Every row gives one point. Any point is a mix of the corners, with weights that add up to 1. It lies inside the corners' shape when no weight is negative. Say inside or outside, and name the corners with a negative weight.

Corners:
(1): -0.4  5.6  8.6
(2): -2.4  -2.3  1.0
(3): 4.5  7.6  1.4
(4): -4.1  1.0  -3.5
Points:
3.0  6.5  1.9 => inside
-0.5  1.5  2.2 => inside
2.5  8.5  5.0 => outside (2)
-3.2  1.7  2.9 => outside (3)

Corners:
(1): -0.3  -0.9  0.8  -3.2  9.4  7.8  -4.9  3.0  0.1  -9.6  2.8
(2): 0.6  1.5  -4.8  6.3  -7.0  9.0  1.8  -10.6  -0.1  6.3  -1.1
(3): 0.1  4.2  -2.5  3.2  -2.6  0.8  11.2  -5.2  -0.8  6.3  -1.0
(4): 4.5  -4.3  -0.1  -1.4  5.0  1.9  -6.2  4.8  -4.3  1.9  5.0
(5): 0.6  -5.3  -0.9  -4.7  4.4  1.7  -5.7  1.2  8.1  -2.8  0.1
(6): 1.3  1.1  3.1  6.5  1.9  2.2  -6.0  6.3  5.2  -2.8  2.9
(7): -1.6  8.4  10.3  -6.1  -2.6  4.2  -2.0  -1.0  -1.1  9.1  2.8
(8): 1.9  7.0  4.9  -2.7  -0.4  1.2  -7.2  -0.5  -4.4  3.3  -5.4
(9): 6.9  2.8  -3.7  1.6  -11.7  3.6  9.5  -7.8  1.4  -1.2  2.7
(10): -7.0  -4.0  0.4  -0.1  -0.7  1.2  -8.2  4.5  -1.1  -5.2  3.0
(11): 4.6  -1.0  5.9  4.3  -7.2  0.8  10.3  -13.3  -2.5  2.5  -1.4
(12): 3.5  -3.2  -0.3  2.5  -8.8  9.9  12.4  -3.2  -0.8  1.6  -4.8
Points:
1.8  1.1  1.3  0.2  -4.9  3.6  3.9  -6.3  -1.6  2.2  -0.4 => outside (6)
0.0  0.3  -0.4  -0.8  0.2  5.4  -6.7  3.0  -0.3  -0.2  0.8 => outside (3, 11)
-0.5  3.6  2.9  2.7  -1.4  6.4  1.8  -2.7  -1.9  0.8  -0.4 => outside (4, 5, 9)
3.5  1.2  0.6  1.9  -2.2  4.9  5.4  -3.3  2.5  2.1  1.0 => outside (8, 10)
1.5  2.4  2.4  1.6  -0.6  2.4  -2.2  0.3  0.4  0.7  -0.5 => inside
0.3  -0.6  1.5  -1.3  -2.3  3.3  0.6  -3.1  -0.5  0.5  -0.1 => outside (6)
1.1  -0.1  0.3  -2.5  0.9  2.3  -3.5  -1.4  -1.4  -0.1  2.4 => outside (6, 12)
3.4  0.7  1.8  1.4  -2.1  4.0  2.7  -4.6  0.0  2.3  -0.3 => outside (10)
1.3  2.2  2.5  -1.3  -3.6  4.5  2.6  -4.1  -1.1  3.9  0.5 => outside (6)

Corners:
(1): 1.6  4.5  2.5  -3.6  5.1  -1.1  2.7  -6.9  0.5  -7.1  -8.1  -0.8  0.1  -0.9  -2.2  4.8  -3.1  -2.3  6.1  1.0
(2): 0.1  -9.2  -7.9  5.5  -0.8  3.9  -4.2  -1.4  2.8  -0.1  0.5  1.2  0.0  6.6  -0.7  1.6  0.6  -6.1  6.7  0.3
(3): 4.2  0.3  0.2  -4.2  5.2  9.9  -10.4  1.8  2.0  6.8  5.8  0.3  2.6  0.5  8.1  -1.1  7.6  2.2  -2.7  10.8
(4): 3.6  -1.5  -0.4  2.3  8.8  6.5  2.2  0.4  8.6  7.9  4.2  0.8  7.8  1.5  8.7  2.6  4.0  11.6  -2.7  10.8
(5): 6.2  -2.0  -4.0  9.2  9.6  8.3  -4.7  3.5  -1.2  7.2  4.5  -4.8  4.1  4.0  2.3  -6.8  3.3  -3.5  -0.2  2.0
(6): 3.9  2.2  -0.1  -4.4  -7.2  -7.6  -1.4  -4.1  1.5  -1.4  -2.8  -7.4  5.0  -3.6  -0.2  3.3  -3.1  3.4  4.7  -5.3
(7): 7.1  0.1  6.8  1.1  -6.6  -5.8  2.1  0.3  1.4  -4.5  -4.1  5.4  0.0  -7.8  -5.9  7.5  -0.4  -2.7  5.7  -3.0
(8): -6.9  2.6  3.4  -0.8  1.0  -4.8  0.3  4.5  3.4  0.7  -3.1  0.1  1.1  3.1  -8.1  4.9  0.4  -0.2  6.4  1.5
(9): 2.3  -0.1  -6.9  1.7  3.2  9.1  -6.1  1.7  5.7  4.0  1.5  2.3  8.7  4.2  -0.4  -2.7  -1.3  2.0  -9.1  3.4
(10): -5.7  -3.8  -1.0  7.2  3.0  2.5  -3.3  -11.1  3.0  -2.7  -1.1  0.3  -7.5  -0.6  -6.3  5.2  -4.1  0.6  5.6  -8.0
(11): 1.5  -0.8  -3.5  -2.9  -0.2  -2.2  2.6  1.7  1.6  -3.9  -9.7  -2.1  -4.3  -3.0  -5.7  2.0  3.0  5.0  6.3  -5.8
(12): 7.0  -1.0  1.7  0.0  6.7  1.1  -0.8  -3.8  8.4  9.4  1.9  1.0  -0.5  8.4  4.5  -3.0  4.6  -2.0  -1.9  2.3
(13): 0.0  4.5  2.1  1.3  -9.0  3.1  4.7  1.2  7.5  -4.9  -4.8  -6.5  -4.1  -4.0  -4.9  4.1  -2.1  1.0  -0.3  2.4
(14): 0.0  1.5  5.5  -4.6  -3.1  -1.0  6.6  2.0  -2.9  2.1  -5.9  0.9  1.6  -2.5  -0.4  10.3  -1.1  -2.2  0.9  -4.2
(15): -0.7  -0.7  5.6  -3.4  -2.0  -9.9  4.6  1.9  -1.9  -11.7  -2.7  0.3  -3.5  -2.0  1.5  2.2  -0.9  -2.2  1.4  -3.3
(16): 1.0  -1.8  8.0  1.6  -3.0  -2.9  -1.3  3.3  2.4  -1.4  -10.0  -3.5  3.8  3.0  -3.4  6.4  1.2  3.0  0.0  1.9
(17): -4.7  -6.1  -5.0  4.5  -3.7  0.9  0.8  -7.5  -3.8  1.1  -3.9  2.2  -3.7  -3.6  -5.1  -4.9  -6.9  1.0  4.5  3.8
(18): -3.8  2.2  -1.3  4.3  -1.3  -2.0  -3.5  4.3  5.1  1.6  -8.2  -0.9  4.9  -6.0  5.4  2.8  2.8  1.3  -1.0  2.0
(19): 5.8  -3.3  5.3  -5.8  2.6  -6.1  1.9  3.5  1.6  -1.2  -4.9  -3.2  -5.0  -4.2  -4.4  7.2  -10.3  -5.4  3.9  0.3
(20): 5.9  3.7  -5.9  5.6  4.4  2.5  -4.7  4.4  0.2  9.2  1.3  0.9  1.5  5.7  6.0  5.3  2.5  5.7  -2.8  8.2
(21): 3.8  -4.2  -5.8  3.3  6.3  1.1  -4.6  -0.6  0.7  5.4  2.6  -5.8  2.9  0.8  -0.1  0.6  8.7  -5.8  -6.7  9.2
Points:
2.7  0.4  -1.3  1.6  -0.7  -0.8  0.2  1.2  2.5  1.6  -2.8  -1.0  3.9  1.4  0.1  1.7  2.8  0.5  -0.1  2.3 => outside (3, 10, 19)
1.3  -1.1  -1.2  1.9  0.9  0.1  -1.9  -0.7  3.3  -0.1  -2.0  -1.2  0.2  -0.1  -0.4  1.5  0.1  0.5  1.7  1.7 => outside (14)
1.2  -0.3  -0.1  0.1  -0.4  -0.2  -1.1  0.1  1.0  -0.1  -2.9  -0.5  0.3  -0.1  -1.1  3.0  -0.2  -1.3  1.7  0.1 => outside (4)
2.0  -0.9  2.7  -0.3  -1.8  -0.1  0.1  -2.3  4.5  4.7  4.6  4.6  -0.8  3.4  0.4  5.7  -3.1  0.6  1.1  1.5 => outside (1, 5, 11, 16, 18, 21)
-0.6  0.5  2.6  -1.7  -1.5  -6.8  4.2  -2.0  2.2  -3.4  -5.0  -0.4  -3.1  -2.2  -1.7  5.9  -1.4  -1.1  5.6  -1.3 => outside (3, 5, 9, 16)
-2.6  -4.2  3.1  -2.5  -2.2  -2.1  3.0  0.9  5.8  -2.7  -2.0  4.4  -6.6  -3.2  -3.5  3.4  -4.9  -2.6  3.8  -2.0 => outside (1, 5, 6, 16, 20, 21)
-0.1  2.5  3.6  -1.0  1.4  -2.4  -0.1  2.9  5.0  0.1  -5.4  0.1  0.8  -1.5  -0.4  7.0  3.1  2.2  -1.2  2.5 => outside (2, 5, 6, 17)
